Each wall is flat, endless, passes through zero and stands at right angles to its row. A trip goes straight from one point to another. Which walls does it cross, in order?
In the rows, zero is written as 128.

Walls:
(1): [172 119 132]
(2): [134 169 121]
(3): [128 125 137]
(4): [ 88  95 134]
(5): [112 135  91]
(6): [151 204 160]
(7): [153  89 110]
Trips:
[171 146 110] to [140  93 121] -> 5, 6, 2, 4, 3
[ 96 126 105] to [134 143 136] -> 2, 6, 4, 5, 3, 1
[193 151 196] to [120 141  94] -> 3, 5, 1, 6
[110 182  77] to [ 93  88 110] -> 6, 4, 2, 7

Walls:
(1): [135 158 153 128 143 181 179 124  81]
(2): [ 74 118 188 106 174 147 130  78 129]
(3): [133  97 132  85 127 101 118  77 133]
(4): [113 141 163 135  55 139 153 146 130]
(5): [ 97 142 109  99 141 124 125 143  96]
Trips:
[127 144  85 151 177 150 113 104  86] to [161  94  84  72 143  92 152 157 184] -> 2, 3, 1, 5
[146 177 168 110  78 125 127  77 132] to [173  18 178  99 126 134  75 163 122] -> 1, 4
[154 170 142 183 149  71 167 115  95] to [171 128  92 143 141 124 117 197 149] -> 1
[135 132 152 160 100 102 157 168 156] to [181 105 137 106 133 111 163  86 105] -> 1, 3, 4, 2
[111 111 154 145 182 152  94 154 116] to [116 103 113  46 185 180 163 149 121] -> 3

Walls:
(1): [133 126 111  94 106 120  86 111 122 120 161 126 195 103 139 122 127 133
 112 104]
(2): [ 71  78 152 151  68 125  80 139 136 123 118 189 132 119 149  89 143 144
 151 110]
(3): [132 117  98 142  84 108  18 163 154 177 191 190 147 148  72 109 191 172
 150  92]
(4): [122  74 138  72 103 165 167 174 128  96 134 166 111 153 115 183 122  47
 138 128]
(5): [153  98  99 144 156 131  80  79 111 152 108 154 175 118 157 164 175 127
 113 125]
Trips:
[137 142 103 152 121 124 103 118 108 117 101 116 141 142 120 151 129 183
 100 119] to [130  69 155 152 152 206 110 124 171 118 133 175 127 177 184  71 132 119
 156 178] -> 2, 1, 4
[187  80 122 118  99 106  96 135 148  91 152 142 166 148 161 168 109 121
 144  83] to [ 96 144  42 169 111 133 118 132 131  85 115 114 138  85 157 136  89 156
 121 130] -> 4, 3

Walls:
(1): [151 148  63 131 129 187 125 144  67 122 115 156 127 100 149 146 116 134
 142 165  93 145 199 166  80 152 147 114 102 138 106 144  91 133 149  72
 102 120 150 128 135 118 111  78 129 181 173  96]
(2): [107 169 117 122  97 128 139  61 138 106 122 126 124 137 181 185 146 104
 147 123 114 105  97 122 152 117  94 115 132  74 187 102 174 109 144 157
 154 105  68  98 148 138 127 131 119 129 128 121]
(3): [157  91 155  42 208 161 138 171 107 126 146 138 142 125 110 171 183 105
 105 153 135 156 160 118  85 157 160 144 132 147 112  95  92  99 177 134
 166  77 149 151 125 125 132  91 158 154 140 181]
(4): [147 141  80 113  90  98  83 110 155 154 101 144 156  72  96 214 192 128
  98 183 178 196 128 131 128 116 152 137 152 159 181  93 136 151 116  92
 183 182 133 150 167 180 121 186 118 149  90 108]
(5): [ 50 111 146 110 129 126 181 124  63  87 120  93  89 141 108  64 138 137
 109 126 126 103  98 101 181 101 143 104 115  93 111 151 129 127 159 141
 144 102  97 192 128 144 201 184 136 102 122  71]
(6): [ 87  82  92 129 127 187 105 109 119  91  98 151 114 155 197  54 121  94
 127 175 105 166 159  77 152 147 148 160 188 185 115 128 136 135  72 117
 124 145 110 134 134 153 115 147 158 129 118  63]
(7): [128 205 145 140 148  99 139  96 109 129 140 140 147 141  64 143 109 129
  99 107 113 160 138 114 103 128 164 103 122 142 184 170 152 133 125  99
 196 149 189 129  58 110 160  94 147  91  96 120]
(8): [182 144 159 182 171 128 161  76 106 166 167 136 104 138 217 133 132 115
 168 146 103  41 152 167 117 136 113 140  76 101  92 131 114 141 194 115
 186 108  31  88 143 114 147 100 104 127 166 152]
(9): [ 99  46 128 137 107 147 112 105 183 139 206  86 102 170 120 137 160 150
 136 128 142 154 128 108 136 162 148  89  92 119  82 156 131 154 151 101
 109 123 152 149 120 129 187 152  33  91  74 145]
Trips:
[128  99 130 109 112 146 162  89 118 102  73  82 168 135  64 203 136 137
 123 121 150 120 127 154 182 107 148 124 130  61 141 138 168  82 166 140
 152  84 144 134 171 173 125 101 134 135 148 102] to [155 106 182 169 124 147 172 127 144 103 213 143 127 120  95 160 181 122
 121 138  73 108 171 105 127 138  86 151 166 147 119 118 125  73 138 101
  98 116 167 175 152 108 132 173  65  82 160 130] -> 9, 7, 8, 4, 2
[ 96 134 130 151 127  93  83 140 112 112 114  82 176  91 157 121 150 103
 157 200 113 177  49 119 176 162 109 100 115 174 162 132 166 150 179 122
 102 153 129  83 165 150  92 144 161  90 112 100] to [168 123 125 154  88 171 124 119 160 124  98 104 148 115 146 129 137 149
 167 158  53 145 177  88 111 121 157 137 115 106 111  96 183 112 163 140
 152 127 191 144  80 141  96 132 108 162 120 115] -> 5, 1, 9, 7, 3
[137 187 118 104 141 110 180 184 127 115  87 129  89 102  69 146  84 131
 144 126 132 100 127 171 126 133  90 171 145 161 157 103 108 158 181 166
 142 113 164 128 118 147 125 137 136 149 135 137] to [144 163  91 175 126  71 128 101  70  99 114 115 125 163  84 145  84 123
 165 149 136 106  87 103 161 129 175 133 125 118  88 116 126 109 186  68
 132 143  79 121 149 150 115 109 141 156  83 180] -> 5, 8, 2, 3
[ 95  97 129  75 104  81 131 151  63 196 154 169 149 127 168 108 104 126
 134  74 117 154 144 168  76  66 136 147  81 108 131 154 144 128  98 142
 101 118 108  95 186 120 147 127 110 146 116 174] to [158 140 166 143 184 128 121 170 121 118  66 138  72  93  86 112  43 136
 171 102 119 107 100 120  86  61 150 142 105  77 108 100 154 111 100 212
 113  98 140 148 150 131 132 113 151 136 159 116] -> 5, 1, 8
[ 82  71 135 153 183 129  87 138 102 129 127 104 110 163 131 148  94 162
 165 142 136 145  82 142 165 141 109 137 143 127 181 142 130 114 140 134
 147 160 137 179 109 177 169 178 184 130 136 146] to [106 122 104 180  90 146 125 141 124 142 134 124 103 156 135 131 143  92
  54 133 128  92 150 122  69  66  81 152  94 109 146 153 181 159 195 101
 201 139 130  99 139 133 152 149 158 163 150 143] -> 2, 8, 6, 9, 1
[112 158 149 116  86 127 148  94  36  79 132 138 144 110 172 140 146 142
 155 127 150 135 130 179 160 138 210 113 131 175 112 170 113 104 172 106
  70 100 137 151  98 156 152  91 136  84 115  93] to [161 181  89 155 150 212 134  14 168 154 141  92 152 131 180 173 123 160
 140  54 109  80 181  68 104 162 150 171 146  96 123 144  99  94 125 110
 108 145 142 147 140 144 151 131 130  97  97  67] -> 3, 2, 5

Walls:
(1): [103 150 166 103 162 147 178 151 174 120 147  80 145  98 116 111 145 128
 183 110 146  89 153  87 158 144 125 114 101 148 124 194  96 129 169 202
 141 124 109 139 129 179  50 137  92 124  78 121]
(2): [133 164 126 157 149 125 127  58 115 112  87 132 117 141 143 120  45 127
 137 132 210 106 105 132 106 115 120  94 171  93 139 153 131 128 116 137
  91  79 104 167 141  93 129 137 113 114 149  96]
(3): [ 97  97 149 137 155 129 149 143 150 123 120 138 155 149 177 149 154 119
 119 177  90 153 201 150 132 141 116 102 132 147  90 190 117 164 147 165
  88 154 118 114 109 125 125  87 150 202 104 185]
(4): [ 97 172 124 112 103 172  90  99 106 159  88 168 135 132  87  73 140 114
 105 169  98 130  87 142 146 113 148 183 146 140 115 110 153 126 118 163
 100  90 140  57 148 179  73 145 153 116 180 117]
(5): [150 113  91 151 157 139 160 121 114 100  78 136  69 113 104  36 156 165
 136 129  82 119 115 169 130  84 154 136 154 196 206 126 120 190 123 111
  95 167  87 121 121 163 161  98 134 145 134 123]
(6): [145  89 119 118 113 139 132 127 111 138 123 183 168 148  99  91 112 113
 117 124 135 125 134  50 171 119 163 128 108 134 139 117 114 113 153 171
  92 185  78 171  88 127 121 150 135 151 121  95]
(7): [129  18  72  92 120  94 161 115 120 170 142 144 165  84  58  80  77 154
 104 105 159 113 177 139 110 179  78 175 133  97 151 161 150  88 137 119
 159 152 132 160 112 163 160 159 155 106 139 147]
(8): [144 166 160 183 100 144 111 190 150 197 119  93  88 103 104 142 134  37
 116 171 127 123 124 111 139 243 149 115 147 128 198 176 158  66  89 145
  99 124 107 169 124 144 143 180 172 118  93 129]
(9): [142 120 133 120 109 158 118  86 131 111 158  69 135 199 101 101  93 106
 102 170 128  87 131 119 105  89 147 127 162 175  97 155 130 129 124 187
 133 116 134 112  95 125 139 158  87 158 101 100]
(10): [145 106 132 139 110 128 149  56 124 135 160 123 160 167 134 119 104 114
  77 135 179 149  99 154 136 118 216 155 145 118  90 164 112 142 103 132
 188 139 132 155  72 124 157  96 140 135 132 138]
(11): [108  76  62 135 187 121 105 122  98 171 107 145 108 121 159 124 109 154
 120 131 139 145 132  78 167 126 130 153 100 161 132 145 109 115  31 173
 126 115  84 145 151 117 106 175 150 134 125 130]
Trips:
[106 119 103 160 131 136  92 152  90 176 128 133  92 158  77 131  98 127
 101 149  96 163 133 171 127 135 150  94  99 184 113 182 180 122  99  67
 119 147 144 184 118 108 148 130 154  92 150 110] to [137 139 149 142 107 112 113 116 143 118 154  68  77  64 118 112 112 153
 121 149 155  95  99 113 112 142 156 172 152 102  90 107 141 165 106 156
 123 139 109 101 123 163 123 172 145 132 100  66] -> 9, 2, 1, 7
[178 144  55 111 172 116 123  86  98 107 141  78 142 135  57 170 145 177
  73 129 150  94 155 110 120 139 106 161 166 144 136 134 157 145 123  99
 145 110 104 124 174 160  87 130 148  96 106 133] to [127  74  97 119  76 124 131 162  44 158 158 159 118 186 128 108 171 164
 148 154 167 138 119 162 181  78  94 189 132 148  97  83 139  77 133 132
 123 108 147 129 135 167 142  80 116  75  87 107] -> 1, 2, 10, 6
[104 134 139 117 121 136 121 141 102  78 125  98  73 117 156 121  92  92
 154 144 164 110 107  74 174 155 141 132 202 157 100 165 147 101 197  83
 128 105 106 129 128 139  69  59 151 132 158  62] to [ 95 139 101 209  98 116 145 117 125  88 130 103  92 116 131 109  98 103
 134  97 124 138 192 148 116 182 155 110 157 157 118 142  92 114 142 173
 169 170 164  89  70 130 117 172  91 151 109 113] -> 10, 3, 4, 5, 6, 7, 2
